Each point is reached from the start by the listed moves, each made 0, 1 or 2 times, or once backwards (-1), plus a little noise. Say if it took an odd or an even number of moves. Then give how often each move was made.
(in the rows, 128 means zero)

Moves:
(1): [138 125  95]
(2): [148 168 119]
Start: [124 137 118]
Points:
[184 210  35] -> even (2, 2)
[124  91  61] -> odd (2, -1)
[ 93 102 160] -> even (-1, -1)

Moves:
(1): [156 135 116 134 131 120 125 119 115 135 118 141]
(2): [121 141 124 130 130 122 139 136 112 118 132 120]
(3): [145 130 157 118 117 132 130 141 116 129 131 131]
(4): [153 125 131 154 127 120 119 138 147 120 134 130]
(5): [128 123 134 147 146 141 126 116 113 143 126 114]
(6): [134 149 114 141 109 143 121 135 136 120 112 125]
(7): [137 113 129 136 124 130 150 125 122 118 129 129]
(8): [124 118 120 120 143 135 136 145 122 137 116 129]
(9): [139 128 128 118 140 140 156 136 144 133 147 119]
Start: [132 127 115 126 129 135 139 125 116 141 107 117]
Points:
[228 138  59 164 187 128 154 150 172 166 122 125] -> odd (2, 0, -1, 2, 0, 0, -1, 1, 2)
[163 226  97  98  82 113 132 131  64 120  86 136] -> even (2, 2, 1, -1, -1, 1, -1, -1, 0)
[130 104 120 141 186 144 183  80  21 174 110  96] -> odd (1, 1, 0, -1, 2, -1, 1, 0, 0)
[249 114  85 155 126 152 186 176 200 128 117 137] -> even (1, -1, 0, 2, -1, 1, 1, 1, 2)
[202 111 170 101  99 109 130  82  40 158  96 167] -> even (2, -1, 2, -1, 0, -1, 1, -1, -1)

Moves:
(1): [137 130 131 131 134 130 128 123 135 133 134 137 128 133 121 132 129 138
 118 127 122 123 131 125 131 127]
(2): [132 134 133 131 126 126 124 135 122 133 129 129 132 132 132 126 126 123
 121 134 127 133 132 128 133 123]
(3): [142 135 133 129 132 120 127 118 131 115 125 126 132 120 127 123 125 122
 128 137 130 133 129 131 132 121]
(4): [128 124 122 134 127 133 127 125 139 133 130 126 121 135 133 134 120 132
 133 138 134 134 141 129 122 124]
(5): [128 126 125 126 133 128 125 126 126 133 128 132 134 125 135 124 121 131
 121 132 127 140 124 120 132 131]
(6): [132 128 127 128 129 139 128 122 132 125 127 128 129 135 129 124 139 126
 125 125 130 131 132 132 132 125]
(7): [129 123 127 123 119 127 141 143 127 124 134 138 128 136 120 125 118 129
 118 135 136 129 124 127 129 136]
(8): [133 124 129 134 136 130 137 145 131 128 126 125 117 123 126 123 126 131
 123 128 122 132 133 121 135 129]
(9): [127 132 128 124 126 131 130 132 132 123 124 119 123 129 133 136 131 135
 126 121 132 131 121 129 125 125]
(10): [146 119 145 122 129 130 119 135 137 134 131 125 126 133 141 128 118 128
 134 121 129 120 130 130 138 131]
(11): [126 131 137 123 124 129 133 131 129 127 138 119 124 131 118 123 123 135
 129 118 124 132 128 125 136 124]
(12): [131 136 128 122 126 131 128 129 142 130 129 127 133 124 133 126 129 135
 135 131 128 121 126 125 133 130]
(13): [127 123 128 135 132 123 118 136 135 119 134 121 138 132 127 133 134 123
 130 118 137 128 131 127 134 131]
(14): [127 121 127 123 137 126 124 127 122 119 134 134 129 144 129 118 127 135
 132 128 125 123 127 128 124 120]
(15): [131 129 132 132 119 126 125 130 131 126 130 128 124 124 136 126 135 126
 125 133 118 128 131 117 121 138]
(16): [124 132 140 126 131 133 131 128 129 128 135 134 127 127 131 143 127 132
 133 134 124 131 121 124 134 130]
(17): [120 123 131 127 123 119 127 132 133 131 127 128 132 129 128 127 131 120
 128 135 123 131 123 128 129 124]
(18): [132 127 132 133 123 127 135 129 124 132 128 119 132 129 129 127 130 137
 130 128 124 130 129 132 128 136]
(19): [136 128 125 127 127 117 135 129 128 128 127 126 128 130 125 138 135 122
 140 126 119 132 133 121 132 122]
(20): [133 124 124 118 127 131 119 130 125 127 129 118 131 126 123 135 132 133
 131 136 136 121 123 127 127 132]
(21): [126 135 133 130 126 117 128 118 121 131 120 131 115 131 124 124 144 134
 130 124 138 126 128 125 130 128]
(22): [131 121 126 130 117 121 115 129 120 125 122 138 130 129 121 137 117 128
 125 124 120 130 134 136 141 131]
(23): [121 135 132 120 139 124 124 121 129 126 125 121 129 128 126 130 129 123
 120 132 127 132 139 131 130 137]
(24): [126 131 121 129 127 125 129 124 124 130 135 128 124 126 132 125 129 129
 120 131 129 126 128 138 131 127]
Start: [122 134 136 127 109 119 144 133 124 116 121 132 127 141 130 126 133 122
 120 111 132 134 134 117 139 124]
Points:
[232 145 189 118 106 101 125 217 170 107 137 112 125 144 119 181 143 154
 116  92 158 100 122 110 249 122] -> even (2, 2, 1, -1, -1, 0, 1, 2, 2, 2, 0, 2, 2, -1, -1, 1, 0, 0, 1, 2, 1, 1, -1, 1)
[153 110 167 137 113 129 108 165 162 137 106 138 118 163 185 102 113 141
  77 101 136 148 192 100 165 210] -> even (0, 0, -1, 1, 2, 1, 1, 1, 0, 2, -1, 1, 1, 0, 2, -1, -1, 1, -1, -1, 1, 1, 2, -1)
[138 181 122 114  97  78 127 118 129  75  92 151 183 109 113 132  91 134
  39 124 151 163 132 138 173 186] -> odd (1, 0, 2, -1, 2, -1, 2, -1, 2, -1, -1, 2, 1, -1, 0, -1, -1, 1, -1, -1, 0, 2, 2, 0)
[143 110 123 133 105  74 103 145 108 158 128 100 141 159 166 142 125 110
 141 170 176 143 158 138 161 119] -> even (-1, 2, 0, 2, 1, -1, 0, 0, -1, 1, -1, 0, 1, 0, -1, 0, 1, 1, 1, 2, 1, 0, 0, 2)
[ 94 127 150 110 114 132 194 156 148 172 161 181 100 163 158 150  89 128
  68 151 145 174 100 110 158 120] -> even (1, 0, -1, 1, 2, 0, 2, 0, 1, 1, 0, -1, -1, -1, -1, 2, 2, -1, 0, -1, 0, -1, 0, 2)
[118 144  80 115 108 105 140  96  74 150 104 141 143 153 134 168 123 137
 113 149 126 168 158 128 142 131] -> even (0, 1, -1, 1, 2, 0, 0, -1, 0, -1, -1, 0, -1, 0, -1, 0, -1, 1, 2, 1, 0, 1, 1, 1)
[192 167 178  80  91 133 161 110 170 118 153 122 120 161 110 109 120 181
 119 163 180  88 124 123 143 133] -> even (2, 0, 2, 1, -1, 0, 2, -1, 0, 1, 1, 2, -1, 0, 0, 0, 0, 1, -1, 2, 1, -1, 0, 0)
